Every row gives one point. To make a cloud, some directions were put in groups of two or more. Within a group, all points are equally far from the middle, so they leave a hole (a ring in 2 directions, a hollow ball in 3). The other directions are filled evenly. Then the cloud was stretched, turned, moved and blurred a little. Count the holes, and give their numbers of directions, smallest first.

Cloud:
[[-23  44]
 [ 18  53]
 [-44  14]
 [-28  39]
 [ -1  56]
 [ -8  54]
 [ 27 -10]
 [-11 -60]
 [-52 -41]
 [ 29  37]
 [ 21 -25]
 [-51 -43]
 [-53 -16]]
Holes: 1 (2)

Cloud (20 x 3):
[[-44 -43   1]
 [-34  17   3]
 [ 41 -11 -20]
 [-25 -51  -8]
 [ 39   2  -7]
 [-29 -11  21]
 [ -6  21  16]
 [ -3  -8 -40]
 [ 27  17  -7]
 [-44  -5 -18]
 [-19  -7  45]
 [-23  -1  27]
 [-25   3   5]
 [  6  -4 -40]
 [-30 -24  16]
 [-31  10   5]
 [ 45  -8 -60]
 [-31  34  15]
 [ 29 -46 -29]
 [-40 -17 -12]]
Holes: 0

Cloud:
[[ 25  33 -45 -10]
 [-44  22  -2   9]
 [ 19  36 -36   2]
 [-32  25 -10 -21]
 [ 16 -29 -23  19]
 [ 31  -8   1 -35]
 [ 15 -14  -4  32]
 [ 30 -24   7 -13]
 [  5  33  18 -37]
 [-14 -32 -42  22]
 [ 28  10  19  15]
 [-28  26  -2 -25]
 [-39   5  34  10]
 [ 18 -12   0  30]
 [-34  11 -16  34]
 [ -2  10 -60  -7]
 [-14   0  -1 -38]
 [-38  27 -17   3]
 [-27 -35 -36  29]
 [ 13 -19  -7  32]
 [ 31  24  24   0]
 [ 21  26 -52 -12]
 [ 16  35  28 -26]
 [-22  -8 -16  44]
 [ 45  40 -13 -24]
 [  4 -14 -55   2]
 [ -8  -3 -60  -4]
 [-33  19 -33 -15]]
Holes: 2 (2, 2)

Cloud:
[[-22 -31   7 -36   8  25]
 [-31   1 -29   7 -10 -26]
 [-19 -30  -4  25  -1 -13]
 [ 26 -17 -28  16  21  38]
 [-21 -17   1  22  24 -34]
 [ 25 -28 -17   6 -10  24]
 [ 14  -2  -1 -25 -39  10]
 [-33 -12   6 -41   8  21]
 [  8  10  18 -20  32  52]
 [ -4   9 -16  45   2 -17]
 [-34  -9   5 -16  26  11]
 [ 32 -21 -38  35  21 -17]
 [  7   9 -51 -24 -30   1]
 [-10  14 -13  -3  41  10]
 [-18   0 -25  29 -25 -25]
 [ 45  24  -8  17  -1  30]
 [ 10  10   2  -8 -35 -24]
 [ 26  10 -26 -36  24  27]
 [ 38   3 -22 -15 -33  10]
 [ 18   5  19 -12  44  40]
 [ 10  28  15 -28  26  15]
 [ 12 -26 -26 -14  24  45]
 [  8 -23 -28 -16  27  -9]
 [ 30  15 -37 -33 -15  11]
 [ 60   6 -11  33  10   4]
 [ 36 -10  -7 -28   2  48]
 [  9  24   3 -32  30  47]
 [ 10  16   2  28 -20  -9]
 [ 15  -9 -20 -43  13  10]
 [-18   9   4 -17  35  11]
 [  9  19  14 -10 -27  -9]
 [ 30  13 -32 -21  28   1]
 [ 32 -16  -6 -11  47  24]
 [ 20  29  27 -16  -3   4]
 [ -9 -40  18 -16  19  -1]
 [ 25  13   9  30   5  16]
 [  0 -33  -4 -15  27 -30]
 [  3 -26 -23 -31  21  35]
 [-22  -1 -30  26 -36  -9]
 [ -7 -38   9  11   0  -3]
 [-23 -29   7 -36  10  21]
 [-20 -31  14 -31   3  30]
 [-19  -4  -8  27  21 -34]
 [ -4  36 -33  21 -28  16]
 [ 33  -4   8  17  41  28]
 [ 14   7  -5  48  14  -7]
 [ 28  14  -3   8   8  55]
 [ 14  39 -19  20 -14  -6]
 [ 25  13  42 -15  25  22]
 [ 24  24 -58  12  11  -4]
 [-31 -14   6 -43   5  23]
 [ 38  15  -6  30   7  24]]
Holes: 2 (2, 3)
